Each row is a point. Examples show where two turns around zero, p and q, send a point. Write where each new point lands after one turn and then the other. Backwards means that the second turn is done in reverse. Each puzzle has new turns, and all numbers are rounded.

Turn p:
[21 12] -> [22 11]
[-14  30] -> [-12  31]
[-8 -1] -> [-8 -1]
[  2 -41] -> [  0 -41]
Turn q:
[-48   5] -> [-44 -19]
[10 -8] -> [13 -2]
[14 12] -> [ 6 17]
[24 -9] -> [25  4]
Where do these land?
p, then q backwards: [  1 -12] -> [ -6 -11]
q, then p: [-27 -16] -> [-17 -26]
q, then p backwards: [25 29] -> [ 6 38]

Turn p:
[-18  11] -> [-15  14]
[-29  17] -> [-25  23]
[34 -6] -> [ 32 -13]
[-16 -34] -> [-23 -30]
[30 11] -> [32  5]
Turn q:
[-4 22] -> [-12  19]
[ 15 -48] -> [ 33 -38]
[-13  37] -> [-26  29]
[-15 -11] -> [-10 -16]
[18  0] -> [17  7]
Where do these land?
p, then q backwards: [-31  12] -> [-19  28]
p, then q: [-17 -12] -> [-14 -15]
q, then p: [ 48 -10] -> [49 -1]
q, then p: [24  2] -> [23  7]
p, then q: [-24   8] -> [-25   3]

Turn p:
[40 17 14] -> [42  7 16]
[-33 -11 -30] -> [-35   1 -30]
[ 8 16 20] -> [11 10 23]
[-14 -22  -5] -> [-17 -18  -9]
Turn q:
[-29 -48  -1] -> [-38 -40 -10]
[ -4  -2 -14] -> [  6  -9 -10]
[33  2 11] -> [13  6 32]
[10  6 18] -> [-3 14 16]
[ -9  42 -13] -> [ 23  29 -26]
Where do these land?
p, then q: [ 14  35 -12] -> [30 25  3]
q, then p: [ 15 -42  21] -> [-28 -28  30]
p, then q: [-25  11  10] -> [-17  18 -15]
q, then p backwards: [ 24 -17   1] -> [ 7 -8 28]
p, then q: [-28  13 -20] -> [  5  11 -35]

Turn p:
[-14   6  -9] -> [-15  -1 -10]
[-18   8  -2] -> [-18  -6  -4]
[ 36 -40   7] -> [54 -3  2]
[-2  6 12] -> [-5 -4 12]
[-3 20 -8] -> [-17  13   0]
Turn q:
[32  1 -9] -> [ 25  17 -14]
[-10 -17  25] -> [-5 -1 31]
[13 -5 15] -> [ 8 15 12]
[-18   2  20] -> [-20   0  18]
[-18   3 -23] -> [ -7 -23 -16]
[  1  16 -28] -> [  0  -7 -32]
Where do these land?
q, then p backwards: [-12  10  -7] -> [-16   1  -5]
p, then q backwards: [ 0  9 21] -> [-12 -13  15]
p, then q: [-1 19  5] -> [-18   0   7]
q, then p: [  3 -48   4] -> [37 -7 30]
p, then q: [ 11  10 -23] -> [-13   5 -24]

Turn p:
[ 22   4  16 -18] -> [ 27   3   0 -18]
[-21   5  -3  -3] -> [-21   3   0  -6]
[-37   1   3  28] -> [-38 -10  23  11]
[ 15 -23  -3 -15] -> [ 17 -15 -22  -3]
[ 21  13 -13   8] -> [15 19 -1 17]
Turn q:
[ 48   2 -31  18] -> [ 32   9 -42  28]
[-8 14 11 12] -> [ 9 11 17 -6]
[-17 -24   9  12] -> [ -1 -23  22   8]
[-14 -10   8 -15] -> [-18 -12   7  -9]
[-15   9  -5 -12] -> [-18  10   4  -3]
[  6   9   9 -15] -> [ -3   4  -8 -18]
Where do these land?
p, then q: [ 12   8  11 -11] -> [  1   3 -17 -13]
p, then q backwards: [-12  -1  24  19] -> [-25 -13  15   6]
q, then p: [ 0 29  8 -3] -> [  4  24   2 -18]
p, then q: [ -5  15  18 -16] -> [-14   3  -9 -23]
q, then p backwards: [ -8 -32 -35   4] -> [ -8 -25 -25  32]
p, then q backwards: [ 13 -18 -25   7] -> [ 18 -13 -25   7]

Turn p:
[-29  14  21   4] -> [-24  28  10  -7]
[-23  23  -3   9] -> [-14  28 -10   7]
[ 28  27 -17 -27] -> [ 46  11 -16  -7]
[  6 -27 -13  21] -> [-11 -30  -3  19]
[35 -8  6 -4] -> [ 27 -18  16   3]
[-39 -18   0   8] -> [-42  -2  -8  -7]
[ 23  -9   5 -11] -> [ 20 -15  10  -7]
Turn q:
[19  2  3  6] -> [  9 -13  -4  11]
[-10 -25  24  19] -> [-18  -1  30  20]
[-23   2  22  14] -> [-4 23 21 14]
[-35  11 -48 -19] -> [-23  28 -33 -40]
[ 20  -2 -18   6] -> [ -2 -18 -21   5]
[  6 -17  -1  -4] -> [ -8 -15   6  -4]
[ 23  29  18 -23] -> [46 -5  1 -7]
Where do these land?
q, then p: [ 16 -12 -36   1] -> [-15 -20 -32  -7]
q, then p: [-37  17  17   1] -> [15 40 11  2]
q, then p: [-12   2  29  19] -> [-4 18 26 18]
q, then p backwards: [ 38   3 -23  -8] -> [ 12 -22 -35 -15]
q, then p: [ -5 -10  14 -13] -> [  1   2  17 -14]

Turn p:
[-11   4  -7  14  -6  -4] -> [-17  -8  -4  -7  -3  -1]
[ -4  -8 -36  -2   1  -5] -> [  1   0  -3 -28 -15 -20]
[  7 -13   6 -17  -4 -13] -> [13  1 22  3 -7 -1]
[ -6 -16   0  -7  11  -1] -> [  8   0  11  -6  12 -10]
[10  2  6 15  5  5] -> [ -4   1 -11  15   3  -6]
[  5 -17  13   5  -7  21] -> [ 15 -20  -6  13  12  -1]
[-1 48 18 -7 -1 -3] -> [-15  26  -9   9  -4  40]
Turn q:
[-14   8 -18  -3   9   0] -> [ -6 -19   5   2  15   4]
[ -1   0   9  -1 -19   3] -> [-9 17  5  4 -6  3]
[  5  32  -5 -11  16 -13] -> [  1  -2 -17  -2  36  -6]
[ -2 -30  13  -3  -7  -5] -> [  3   7  16 -12 -24 -11]
[ 13 -36  -4  -7 -10  13] -> [  5   2   9 -22 -31  15]
[-7 30 -7  7  6 -3] -> [ -6  -7 -11  18  24   0]
[  3 -13  20   4   1  14] -> [ 18  12   8   5 -15   1]
[ 3 10 -9 15  4 -9] -> [ -6 -11 -16   9   2  -6]
Where do these land?
p, then q: [-25   2  -2 -10   8  -7] -> [15  7 15 -5 18  0]
p, then q: [-4  9  1 -7  9 13] -> [ 7 -7 -7 -3 11 11]
p, then q: [23 12 17  2 -4 -9] -> [ -7   2 -11  27 -10   5]
q, then p backwards: [ -2 -25 -21 -11  -4  -8] -> [-22  -4 -17  -1 -18 -13]
q, then p: [-13 -26  -7   7  20  20] -> [ 20 -23   7  27  -2  -4]
q, then p: [ 14  17 -18  -5 -25 -14] -> [ -6   4  -6 -37  12   6]
q, then p: [ -2   7   7  -3 -15   2] -> [-11   4  -8  -2   5  10]
p, then q: [ 10 -11  30  16   5  -2] -> [ 11 -14  -8  22 -16 -18]
p, then q backwards: [-1 13 -6 12  5  5] -> [12  9 -4  4 -9 -9]

Turn p:
[-16   5  10   1  -6  12 -17  17] -> [ -7  12  -6 -17   7  17 -16   1]
[ 18 -13  17 -19 -16   3 -14 -12] -> [ 11  -7  35  -9  -6   1 -12   9]
[  9  -5  10 -17  13  14  48   6] -> [ -8  -2  20  30   1  11  17 -38]
[-16  -9 -11  19  10 -15 -10  -6] -> [ -8  -9 -21  -7  13 -19   1  11]
[ -1   6 -21 -12   0 -26  -7  12] -> [ 13  17  -7 -14   5 -10  25   9]
[25  5 12 26 21 -1 -6 -1] -> [ 22 -19 -13  23  12   8 -11   8]
[  0   0 -16  -8  -3   6 -16 -11] -> [  5  -8  -2 -19 -15  -5   2   3]
[-12  14  14   4   3   9  35 -10] -> [-16  10  -1  29  -8  -5  -9 -25]
[ -7  -4 -15   7 -23  -2 -13   5] -> [-12   6  -4 -15  -9   2   4  23]
Turn q:
[-27 -10 -14 -34  -3  15   3  14] -> [-13 -25 -11 -15 -21 -27   8  16]
[ 24  12   2  -5  -7  -6  -5 -21] -> [ -9  13  -5  10  -5  15  -3 -26]
[ -7  23  13  29  18  -7 -34 -11] -> [  0   5  -1 -12  40  16 -34  -9]
[ -9  -2   9   9 -27   1   7  11] -> [  7  11   9   2 -18   1 -12  21]
[ 29 -16  11 -12  16  -7  23   9] -> [ 18   3  13  -2  -7   1  37 -19]
[  4 -14  22  11 -12  -3   8  10] -> [ 15   9  25  -2 -10   6  -1   8]
[ -4   6 -15   9   7   6  -7  21] -> [ 14 -12 -17  -4   9   4  -1  15]
[ -4   7 -10  -8  -1   8  26   0] -> [ -8  11 -11   3  -6 -10  20  12]
[  0 -19  -6 -10   3  13 -12 -26] -> [-27 -21  10  10   0   3   2 -10]
[ -5  12 -13  11   7 -20 -10  -7] -> [  5   3 -13  11  19  -8 -16  -8]
Where do these land?
q, then p: [ 14 -14  44 -10   7  16 -15  -5] -> [ -5   1  36  -7  -7   0 -29 -27]
p, then q backwards: [-10   3 -15   5  13  -6 -16   1] -> [ -7  16  -8 -10  12   1  -2  15]
q, then p: [ 3  5 15 17 10 25 -4  2] -> [ -1  -2   2  -7   3  20  -4 -28]
p, then q: [  4  -7 -23  -3  -2  24  15   1] -> [-18   3  13  12 -15  -7   5  21]
p, then q backwards: [ -7  -6 -23  15  12 -11  21  13] -> [  7   6 -26  -8  18  10  18 -11]
p, then q backwards: [  6  10 -20  16  14  -9  -2 -15] -> [ -3   1 -28 -12  -1  -7   5  17]
p, then q backwards: [ -3   8  12 -15  -5   4  -9   9] -> [ 5  9 21  7 -3 -5 -4  2]
p, then q: [ 10 -13 -11   8 -32 -19  -5  -5] -> [ 31   9   2 -17 -14 -10   0  16]
p, then q: [-18  -8   7   6  13  -2   7  -8] -> [ -4  -7   3   6  17 -15  -9  -7]
q, then p: [ 14  11  27 -16  11 -11 -12   2] -> [ 15  -3  19  -6 -22 -16 -10 -14]
p, then q: [-13  12 -14 -24 -42 -10  21   4] -> [ -5  46 -12 -17 -16 -11 -16  15]

Turn p:
[11 16 28  4 -6 -2 -7  9] -> [ 9  7 14 17 18 -3 12 15]
[-15 -10  -1  -2  -4  -9 -23 -15] -> [-17  -4  10  -3   6 -14 -22  -7]
[  4  -2 -34 -22 -24   6   9 -20] -> [ 21  -7   4  -7 -27   5 -20 -32]
[ -9 -29 -20 -13 -13   0  12  10] -> [  2 -19  -1 -20 -32  -6  -5   1]
[-12  30  12  16   4  11 -11   5] -> [-16  26  13  16  11  13   9   3]
[ 13 -24 -21 -32  32  -8  18  23] -> [ 18  -1 -47 -22 -24 -11  -7  21]
[-1 14 37 15 17  6 13 -4] -> [-2 15  2 -5 33  4 30  7]
[ 11  -7  24  25  12  14 -16   1] -> [-12  -8   4   2  32  17   2  21]
[ -2  12 -25  10 -17 -18   5 -10] -> [ -5  -8  -2  20 -16  -3   1 -29]
Turn q:
[ 32 -31   0  25   0 -28 -25   8] -> [ 33 -34  -7  10 -21 -20  -7 -29]
[-10  13 -13  -5   0  -4   0 -16] -> [-6 23 -6 -5  2 -7  9 -2]
[-12  11   5  -4 -26  20  28  -2] -> [-6 13 19 -8  6 32 17 13]
[  5   9  22 -16   2   1  33   7] -> [ 6 -2 25 -3 22  4  1 29]
[  2   8 -19  13  13  19 -11 -13] -> [ -2  12 -33   9   4   8   0  -6]
[ 29 -39   2  -2  12 -14 -16   2] -> [ 17 -41 -10  -5   3 -22  -4 -18]
[-19  25  12  -2   1  13  24  21] -> [-15  13  19  13   2  18  -5  33]
[-27   1  -5  13   8  -2  -4 -19] -> [-17  20  -1  14   6  -3   2 -21]
[-23  -2  -4  -5   0  17 -21  -5] -> [-28   6 -11  -7  -4   8  -9 -13]
[ 33 -10  12   3  -1 -22 -34  -2] -> [ 32 -16  -7 -14 -12 -20 -24 -19]
[-11  14 -10 -19  -9   0  24  20] -> [-13   6  14  -4  -8   2  17  33]
Where do these land?
p, then q backwards: [ -6 -11 -16  22  14  -7  -3  19] -> [-12  -5 -21  -5   9  19  -6  20]
q, then p: [-15  -7   0 -29   4  14   2 -25] -> [ -6  31 -14 -21  -5 -14  -5  -5]
p, then q backwards: [ 24  -5  20 -10  10   2 -14   1] -> [22 11 14 -6 19  5 13 -2]
p, then q: [  4 -13 -26  -3 -17 -48  36  -6] -> [ 23  -4  13 -11   1 -16  50 -34]
p, then q backwards: [ -9   5  -4 -36  -8   5   1   7] -> [  7  24   5  -2 -13 -23 -13   2]
q, then p: [ -5  33   3 -14  -3  12 -18 -21] -> [  7  37   2  17  -9   2 -20  -4]
q, then p: [  0 -13  13  14   9 -13  -8  12] -> [-12 -22   7   4  16  -5  -6   0]
p, then q backwards: [-20  11  -1  -1 -33   9   5 -20] -> [-19 -13  18  10 -26 -21  -1  -9]
p, then q backwards: [ 6  7 13 19 10  5 14  8] -> [  0  -3 -16   0  -2  14  22  -6]
p, then q: [ 23  -8  -1  38  15  20 -15  25] -> [-29 -26 -17  27  -8  28   2  10]

Turn p:
[ 12   9  -4   8  33  -6 -19  23  -8] -> [ 12 -14 -41   7   2  -9   1 -11 -11]
[ 15 -23 -17 -22 -16  14  13 -28  -3] -> [-30  -3  26 -16   3  22  20 -11   7]
[ 10  16  40  16 -29  -3  14 -38  24] -> [  9  53  34   2  -1  -3 -18 -20  22]
[ 15   4 -18 -13 -43 -10  -1  -7 -13] -> [ -7   4   5 -40   1  20   2  13  26]
[-14 -18  -7  -2  15 -17  -3  17   6] -> [ -3 -17  -6   7  18 -20   6  14 -10]
[  5   7   2 -15   5  10 -28  22  45] -> [41 -8 -3 25 20  9 26  1 13]
[ -3   3  19  25  19  15 -42  -9 -27] -> [  4 -25 -19  19 -21  -7 -34 -31  15]
[-16  17 -12  -2   5 -24  30   5 -15] -> [-16  18 -13 -11   1  -2 -11  30 -24]
[ -5 -15   4 -14   9   5  16  22 -13] -> [  2 -18   7 -10   2  -2   3   4 -31]
[-34  -5 -14 -24  -3  -3  15  -6  -5] -> [-21  -8  16   6   8  14  -5  32 -13]
[15  5  7 44  4 18  5 -2  8] -> [  8  18  -4   8 -33 -23   8 -21   6]
Turn q:
[ 15   0  -9 -22   1  22  23  -9   9] -> [  4  -9  -9 -32 -10  -2  16 -10 -18]
[ 33  18 -14  11  -2 -35 -22  -6   4] -> [ -3 -16   7  11  11 -48 -22  -3  12]
[ 26  -3   7 -14  25  10  14  30 -17] -> [ 29   3  -2 -40  10  10 -14  -3  16]
[-14  23  -1 -21 -15  11 -18 -32   3] -> [-24  16  16   7 -24 -13   4 -18 -26]
[ 20 -19 -16 -21 -12 -19 -39   1  13] -> [-33 -26  22 -11 -10 -20 -18  12  17]
[ -4  -7  -1   6   5  -8  18 -19  19] -> [  2 -13  -3   8   5  -5  30  -3  -2]
[  1 -15   8  12 -35 -32  -5  31 -15] -> [-22  12 -16   7  25  -3 -20  38  22]
[ -7 -22  17  17   6  21  15 -10  -9] -> [ 21   1   5   4   5  25  16  18 -17]
[-30  31  -6  35 -14  26  17 -15  25] -> [ 11   6 -37  41 -26   3  18 -12 -28]
[-23   6 -15   7  25  -9 -10   9 -27] -> [  1   3   9  16  20  23 -21 -26   8]
[-18 -10  30 -12  16  13   8  20  -5] -> [ 13  24   6 -12  -6  32  11   4  18]
Where do these land?
p, then q backwards: [ 18  -7  14  -2  21 -21 -11   7 -22] -> [ 15  17 -33  -2   0  -4  17   5 -12]
p, then q: [-22  -6  12  17 -32 -10  28   3  24] -> [ 10  37  -9  -2   1 -23  -3   7  36]
p, then q: [-34  -3 -12  18  -5  -7  -5 -17  12] -> [  0   4 -19  29  -6   3  -2  11  28]
p, then q: [ 27   7   7 -15  21  10 -32   7  18] -> [ 24 -38   5  -4   4  -8  12  -6 -26]
p, then q: [-48  13  -9  10 -23 -19  23 -16  21] -> [ 13  32 -26  20 -14   1 -22   2  43]
q, then p: [ 23  -6  -2 -21  28   9  14   0  -5] -> [ -6  -1  14  -7  26  22   5 -22 -10]
p, then q: [-11   4 -27  40 -16 -12  19   0   5] -> [-26  17 -38   7   3 -12  -2  -4  25]
q, then p: [ 15 -19  -6 -25   8  10 -17  25 -17] -> [ 22 -26  16  13  20  24   0  -7   6]
q, then p: [ -3  17 -13  -1 -28 -17   3 -15   1] -> [-20   1 -15   5   1 -13 -18  25  -1]
p, then q: [ 14  24  19 -18  25  32 -22  19 -16] -> [  8 -29  15 -13   0  -2 -19  17 -47]
p, then q: [ 23 -24  17  -3   0  24  -1 -12 -20] -> [-13   8  29  -1  -1   0  26  11 -25]

Turn p:
[-10  -9  13  11   6  -8  -2   5 -10] -> [ 10  -8   4  10   3  13  -6 -11  -9]
[  2  -9 -11  24  10 -11  16 -14  -1] -> [-16   6   7  22 -20   9  -3  -9  -5]
[  9  18   6   6 -15   8  21  18  -9] -> [  8  12  15  -4   2 -23 -24   4  -8]
[-17 -23  -6 -18 -16   5  18  15 -17] -> [ 16  17  10  21  29 -10  15   2  -5]
[ -9  15  -4 -14  -8 -14 -11 -17   9] -> [  5  11 -25 -12  -9   9   8  11   0]
[ 15 -10   9   3   3 -11 -12 -15   0] -> [ -3   0   5 -11  -9  20   5 -13  10]
[ 15  12  -1  17  -3   7 -19  10   3] -> [ -5 -17  12 -22 -11  -5  -4   4 -10]
[-14 -12   6 -16  -2  16  -3  -8  17] -> [-11   0 -20  -2  25  -1  10  -5   4]
[ 13  14   3  -1  16 -13 -21   5  20] -> [  4 -22 -13 -19 -22  -2   2  -6  11]
[ -4   5 -14 -12  10  21  13   1 -12] -> [ -7   0   4  15  12 -11  -4  23  12]
Turn q:
[-23   1  18   7  -4  10 -32  11  12] -> [  7   5  -1  -3   1 -21  38 -16 -10]
[  5  -6  -3   8  23  -4   2  -8 -12] -> [  5 -10  17   4  -1   4 -16 -13   4]
[ 12  -8   1 -10  -5   7  19  -1   9] -> [  7  -6 -17   7   5   3 -11  15   4]
[ 13   3   8   1 -17 -16   7  -5   8] -> [  0   0 -14 -20 -10   2  -9  11  -6]
[ -1  -2 -13  22   4  -9  17  -2 -24] -> [-22  -9  17  -6   3  -5 -23  -4  12]
[-16   3   0 -13   1 -10 -11  19  14] -> [  3  26 -12   0   4   0  14 -14   0]
[-10  -6   6  -2  -4   4 -11  28   9] -> [  6  12 -11  -5  14 -10  20  -8  10]
[ 14  23   1 -15   1  13  17  -4  11] -> [ 12  11   0  11   3   4 -10  30 -11]
[  7  -6   5  -1   3  -1  -2 -20 -36] -> [-11 -27  19  -5   6  20  -7  -4 -10]
[ -1   1   0  -4  -3  -1  18 -15  15] -> [  0   0 -14  10  -9  -4 -15   9 -10]
[ 20  -3 -11  17   8  -3  -6 -20 -16] -> [ -1 -21  23  -5 -18   9 -11   1   8]
[-21  -1 -12 -11  -6  11 -19  16  11] -> [-5 17 -7 14  2 -3 30 -7  7]
Where do these land?
q, then p: [  1  -9  -1   2 -16  -2  18 -14  11] -> [  5  -3   5   4  -2  -3  24   7 -16]
p, then q: [-9 -7 14 23 -6 -3  6 14  5] -> [ -8 -22  16  -5  -6  11   0  -9 -10]
q, then p: [-9 26 14 12 -4  3  2  5  8] -> [ 30   5   1   2 -11   2 -10   5   5]
q, then p: [ -8  12  14  -9   0  -5   3   8 -13] -> [  7  -9  -1   9   4   7 -11  13  14]
q, then p: [-10  -4  13   6   9  -2   3   0  -1] -> [ 1  2  1  3 -8 17  3  0  8]
p, then q backwards: [ 36 -11  -7  -4 -10  18  -4   9 -13] -> [  5  18  -6  27   3   5 -14  16 -24]
p, then q: [ 19  -3 -16  -8 -13  -6 -12 -43  -2] -> [ -9  24 -12  21  20 -16   9  27 -14]
q, then p: [ 11  -9 -31   7 -12   7   2   5 -16] -> [ -8 -10 -22   1  15 -16   4 -18 -15]
p, then q: [-12  -6   2 -15  -2   9 -10 -16   6] -> [ 1 11  5 24  5 -3 -7  0 10]
p, then q: [-3 -8  8 -2  0 -7 -9  5  7] -> [  1 -10  -1   9  -4   8  -8   4   1]
q, then p: [ -5  -2   2 -10   7  -8  -4  16   9] -> [-11   3  -5  -3 -13  -3  -7  12  10]
p, then q: [-10  21 -12  -2  48  -3   5  11   0] -> [ -3  -8 -19 -16 -20 -16  13 -12  39]
